Every row gives one point. Each copy is the shape, with its points in the same order, turned, moved and blurred by noise. Is it also mirrored, or only turned?

Shape, 5 rows:
[[-53  18]
 [-52  17]
 [-14 -64]
 [ 41 -25]
 [ -9  11]]
Copy 1:
[[-47 -40]
 [-47 -37]
 [ 38 -57]
 [ 45  10]
 [-18  -9]]
Copy 1 is: only turned
Copy 2, 5 rows:
[[ 11 -46]
 [  4 -47]
 [-46  23]
 [ 10  56]
 [ 25 -10]]
Copy 2 is: mirrored

Shape, 8 rows:
[[ 36  57 -43]
 [ 24  33 -30]
 [ -8 -91 -30]
 [ 19 -56 -16]
 [ 11  44 -15]
 [-30   8  -1]
 [-21   8  31]
 [-47  38   4]]
Copy 1, 8 rows:
[[ 80  30 -13]
 [ 54  22 -17]
 [-51  -8 -81]
 [-22 -16 -52]
 [ 47  25   2]
 [ -7  35  11]
 [-17   0  20]
 [ -6  51  39]]
Copy 1 is: only turned
Copy 2, 8 rows:
[[ 58  52  25]
 [ 47  27  20]
 [ 12 -79 -37]
 [ 19 -57  -3]
 [ 22  43  19]
 [-13  14 -15]
 [-32  11  16]
 [-26  46 -16]]
Copy 2 is: only turned

Shape:
[[ -5   2  33  41]
 [  0  -3  -4  24]
 [ -3   3 -39 -65]
 [  7 -63 -26 -80]
 [ 25  24  -2  77]
 [-29   8 -14 -73]
 [ 16  -5  -8 -37]
 [ 34  17  27  12]]
Copy 1 (8 x 4):
[[  54  -30   -6   46]
 [  33  -10  -20   22]
 [   1   26   -2  -60]
 [  24    4  -36 -104]
 [  46   20  -20   81]
 [ -12    0   23  -62]
 [  43   15   -2  -35]
 [  62   12   13   23]]
Copy 1 is: only turned
Copy 2 (8 x 4):
[[-22  29  -4  34]
 [-10  20 -28   5]
 [ 62   2 -18 -51]
 [ 66 -63 -21 -34]
 [-67  49 -17  -3]
 [ 81  18 -10 -23]
 [ 27  -2   0 -32]
 [-15  20  29   0]]
Copy 2 is: mirrored
Copy 3:
[[ 19 -18  50  46]
 [ 17   7  23  24]
 [-41  47 -10 -38]
 [-63  -5 -44 -30]
 [ 82  18  40  34]
 [-63  39  14 -37]
 [-19  14   5 -28]
 [ 42  -4  44 -13]]
Copy 3 is: only turned

Shape, 9 rows:
[[-17  50  37   5 -28   3]
 [ 95 -32   6 -60  30  -3]
 [ 21 -46 -24 -36  -1 -23]
 [-40  17  -4   8 -12  64]
 [-32  27 -25  68   9  21]
 [ 54 -18   6 -51  30 -32]
 [-19 -10 -38 -26  44  17]
 [-12  61 -35  -4 -63  59]
 [ 28 -45  -1 -24   2  19]]
Copy 1, 9 rows:
[[ -9  48  46  23  23 -32]
 [ 67 -32  33 -35 -42  55]
 [ 37   2 -27 -39 -22   8]
 [-72  12  14  -3  22 -13]
 [-51 -22   3  19   8 -75]
 [ 72 -17  18 -33 -10  20]
 [-12 -35 -10 -53  23  -9]
 [-78  50  53 -32 -23 -39]
 [  8  -8  -9 -12 -23  33]]
Copy 1 is: mirrored
Copy 2 (9 x 6):
[[-12  44  14 -45  33 -23]
 [104 -20  -4  39 -29  -5]
 [ 37   3 -16 -10 -66   8]
 [-23  13  36 -53  25  50]
 [-73  18   3   0  10  35]
 [ 74   1 -31  18 -22 -11]
 [ 16   7 -30 -14 -18  69]
 [-14  75  75 -36  10  42]
 [ 42 -23  11 -13 -36  17]]
Copy 2 is: only turned

Shape:
[[  8  28  14 -21 -10  58 -56 -24]
 [  8   7   0  -1  13 -58   3 -15]
 [ -4 -41  37  46  -2 -13 -33 -15]
 [ 39  34   0 -51  41  13  35  -4]
 [ 12  51 -23  38  48 -35   0  35]
 [ 50 -42   2  41 -17 -47  49  32]
 [ 37  36  47  48 -50  38  15 -58]
 [-43 -41 -30  42  43 -42  32  17]
 [ 57  58  21  35 -67  58 -42  -6]
 [-32   9  39 -50  21 -28  50  43]
 [-32  16 -46  14   1 -32   2 -18]]
Copy 1 (11 x 8):
[[ -35  -50   17  -36  -50  -10  -27   31]
 [  10   43    6    8   -7  -53    7  -23]
 [  18  -39   22   31  -26   -9   15  -53]
 [  14   34   31  -24   11  -15    2   65]
 [ -16   41  -24   67   -4  -20    0   22]
 [  84   16  -16   42  -10  -26   67  -13]
 [ -11  -32   57    3  -95  -11   71   18]
 [   2   28  -29   39   45    7   40  -59]
 [ -12  -53   -2    6 -113  -28   22   54]
 [  36   80    2  -33   -1   42    2   -9]
 [ -37   25  -28   -1    1  -37   28  -24]]
Copy 1 is: mirrored
Copy 2, 11 rows:
[[-22   7   3  -9 -95  17 -13   5]
 [ 11  -9  36  17  23  -6  -7 -24]
 [-43  13  33  72 -15  -3  15 -27]
 [ 61  24 -14 -25 -22  34 -14 -32]
 [ -3  69  12 -13  19 -23 -61  -9]
 [ 35  35 -12  67  66 -23  30   1]
 [-10  36  33  50 -32  79  16  54]
 [-34   8  -6   7  75 -24   6 -50]
 [ -6  59  24  31 -81  34  -9  84]
 [ 40  35  36 -46  12 -10  60 -41]
 [-30 -13   7 -31  32  -1 -21   3]]
Copy 2 is: mirrored
Copy 3 (11 x 8):
[[ 58 -11 -29 -13  54   3 -35  28]
 [ 25  10  -4   2 -44 -44  11 -25]
 [ 24 -17  34  52  29 -18  27  -4]
 [ -8  -5 -36 -68 -30 -10 -26   6]
 [-29  -3 -45  22 -20 -51 -26 -60]
 [-18 -19  29  47 -69  20  15 -30]
 [ 54  15  11 -12  44  60   1 -58]
 [-49  10 -16  50 -30 -41  64 -10]
 [ 68 -21 -23  23  47  68 -69 -37]
 [-39  58  12 -14 -47 -32 -24  39]
 [ 23  21 -59  27 -26 -37  31 -12]]
Copy 3 is: mirrored

Shape, 13 rows:
[[ 38  31 -28  16   5  57 -69   6 -24]
 [-19  -3 -18 -52 -50 -12  -7  23   1]
 [-30  29 -10  30  -2  61   2 -52 -25]
 [ 61 -38 -81  45  31 -42   9 -36  13]
 [ 60 -35 -35  40  44   8 -52  -4  51]
 [-18  40  29   1 -24  19  29  18 -34]
 [ 18 -46  19   8  18 -14  32  53 -18]
 [ 35  35  -3   3 -13 -22 -66 -10   1]
 [  5  70  16  45  50  49   1  50 -26]
 [ 49 -28  16 -21 -36 -30  -4  -5  51]
 [ 19 -10 -11  36 -37  29 -26  44  35]
 [-18  -3 -75   8  33  39 -38  20  18]
 [ 73  64  18 -50 -36  18 -43  29   7]]
Copy 1:
[[-44  75  -5  46 -36  30 -40 -11   7]
 [ 36  59  -3 -21 -12  30  36  26 -50]
 [-11  17 -70  53   2  20   7 -31  13]
 [ 58  12   6 -40 -65 -19 -49 -32  62]
 [-25  21  13 -31 -63 -42 -71  -6  19]
 [ 11  22 -28  39   7  57  25  52  -1]
 [ 36 -24  34  -8  10  26 -31  57  -1]
 [-27  57  21  14 -70   8  23   7  15]
 [-26  32 -20  90   6  14 -34  73  45]
 [ -7   8   9 -76 -51  21  20  29  -6]
 [ -9  33 -24  -4 -60  23 -45  51 -32]
 [ 16  76 -16  15 -11 -38 -53  -4 -13]
 [-56  93  18 -18 -40  67  25  50  16]]
Copy 1 is: only turned
Copy 2:
[[-17  45  43   9 -14  26  -8 -42 -32]
 [-50 -53 -21 -32 -17 -16 -22  -8 -29]
 [ 23 -26  55  10 -44   7  33 -29  19]
 [ 82 -10 -56  24  25  50   7   7 -53]
 [ 41  28  -5  48  32  57 -49  20 -31]
 [-44 -25  13  -2 -33 -21  52  13   9]
 [-49 -32 -45  56   7  20  21  44  -9]
 [  7  37   1  -3  -1 -37 -28 -14 -41]
 [-43  60  29  16 -14  21  58  25  43]
 [ -3 -40  -6   7  42 -22 -39  42 -56]
 [-25   3  25   4 -29  35 -27  48 -48]
 [  1   3  -1 -10 -24  75 -35 -22  13]
 [-61  36  37 -35  49 -35  -8  -8 -48]]
Copy 2 is: only turned
Copy 3, 13 rows:
[[  0  13  -1  18  54  77  22  -7  74]
 [-66 -13  -2 -24  46  14 -10  -6 -13]
 [ 23  21  18 -13  17  69  76  13 -11]
 [ 28  -3  60 106  18  14 -28 -28 -17]
 [ 10 -18 -11  98 -10  40 -19 -29  61]
 [ -2  36 -23 -46  34 -18  49   9  -8]
 [  7  37 -37   7   1 -20 -42   0  -8]
 [ -4 -21  11   8  51  20   7 -51  56]
 [ 22  96 -32  -6  22  -6  54  -6  67]
 [-37 -66 -18  43  19 -34 -11 -11  11]
 [-41  -9   6  16  -9   8  -7  19  50]
 [-44  49  -8  60  13  72  18 -25  18]
 [-40 -37 -40   1  96 -19  23   3  84]]
Copy 3 is: mirrored
Copy 4 (13 x 9):
[[   3   59   -6  -58   22  -22   39  -35   19]
 [   5  -23  -49    7    9   40   -8    4    1]
 [ -25   15   21   10   12    9   47  -74   69]
 [ -68   35  -20    4  -67  -76   -8   26   26]
 [ -15   63   19  -51  -36  -55  -27   33   43]
 [  43  -22    1   23   -4   24   42  -52   11]
 [  40   23   18   50  -31  -14  -14   21  -22]
 [   5   -7  -24  -65    1  -35  -11  -24   15]
 [  62   20   36  -16   -5  -37   90  -27   21]
 [   5  -14  -15  -33  -61   20  -57   15   12]
 [  50   51  -33  -16  -34    7   -1    7   49]
 [ -23   55  -17  -15   24   -9   40   42   56]
 [  34   -9  -18 -103  -16   28   11  -25  -30]]
Copy 4 is: mirrored

Shape (14 x 11):
[[-39  39 -43 -50  70  20 -33  30 -56 -12  19]
 [ 54 -57  11 -28   1 -25  -6  66 -48  -9  17]
 [-46  36  38   9  -6 -34 -28 -18  46  22  15]
 [-31 -47  65  -8 -13   7  12  11 -12 -34   9]
 [-38 -61 -19   6   8 -43 -28 -27 -40  45 -17]
 [-21 -39  25  -2  25 -29 -41  -3  40 -67 -30]
 [ 72 -57  63  48 -35  14 -10  47 -33  32  42]
 [-25 -31  -7  47  38  -6  43  51   6  19  33]
 [ 73 -51  55  14  66 -33  39  -2  20  16 -43]
 [ 44 -30  20 -25 -17   7  70  60  23  41 -26]
 [-33  29  15 -39  -6   1   0  48 -63 -39  46]
 [ 49 -23 -28  43 -35 -16  38  44 -26 -70  -4]
 [ 41 -18 -25 -48 -14  -6 -13 -13 -15 -38  60]
 [ 50  10 -17 -19  19 -68 -36   2 -15 -57  61]]
Copy 1, 14 rows:
[[-54 -19 -24  54  89   4 -45   3  37 -19 -61]
 [-32 -14 -53 -59  -7  44 -13  32 -18 -23 -28]
 [ -6  67  23  63   6 -49 -15  -3  -1  36  26]
 [-39   0   7  12 -22  41 -35 -36 -27  -3  40]
 [-15 -33 -25 -12  10 -38 -22 -27   1  82 -12]
 [  3  11  19  -9  19 -37 -85 -17 -37 -26  43]
 [ 22  45 -79 -20 -63  81   9   4 -13  13   4]
 [ -8 -31 -41  48 -41   5 -32  41  44   8  23]
 [ 67 -26  14 -35  10  51 -22  59 -19  32  41]
 [  9 -17  44 -15 -59  52  13  58   8  -6 -25]
 [-92   5 -29  42  27  36  -3  -9   2 -36 -19]
 [ 12 -48 -48  -2 -32   4  26   7 -28 -81   9]
 [-26  17 -28 -38  32   7  12 -30  39 -49 -10]
 [-21  34 -58 -32  66 -32  11  10   6 -55  21]]
Copy 1 is: only turned
Copy 2 (14 x 11):
[[ -63    6  -37  -57    2   49    3  -19  -56   27   36]
 [ -18   -2    0  -37  -25   -9    4   29  -18  -49  -76]
 [ -21   18   37   12  -30  -54  -10  -49    3   13   57]
 [  -6  -38   53  -10  -61   16  -40   14   15   -8   -3]
 [  27  -33  -28  -30  -25  -49  -23  -71  -22    7  -19]
 [ -10  -10  -10   56  -25   -9  -81    0   -3  -34   31]
 [ -23  -25   39    5  -37  -29   32   12   46   -5 -105]
 [  -7  -36  -30   -3  -67  -22   44   12   15   20   15]
 [  45  -44   11   78    8  -34   24   32  -39  -20  -29]
 [  46   14   40   -9  -43  -25   45   60  -32   19  -25]
 [ -63   -1   30  -69  -46   44    8  -16  -19  -25   15]
 [  38   32  -28   -1  -25   36   17   26   46  -73  -26]
 [ -20   11   -8  -67   47   -5  -21   22   35  -38   -5]
 [ -64   10  -27  -16   33  -30    1  -11    6  -85    0]]
Copy 2 is: mirrored
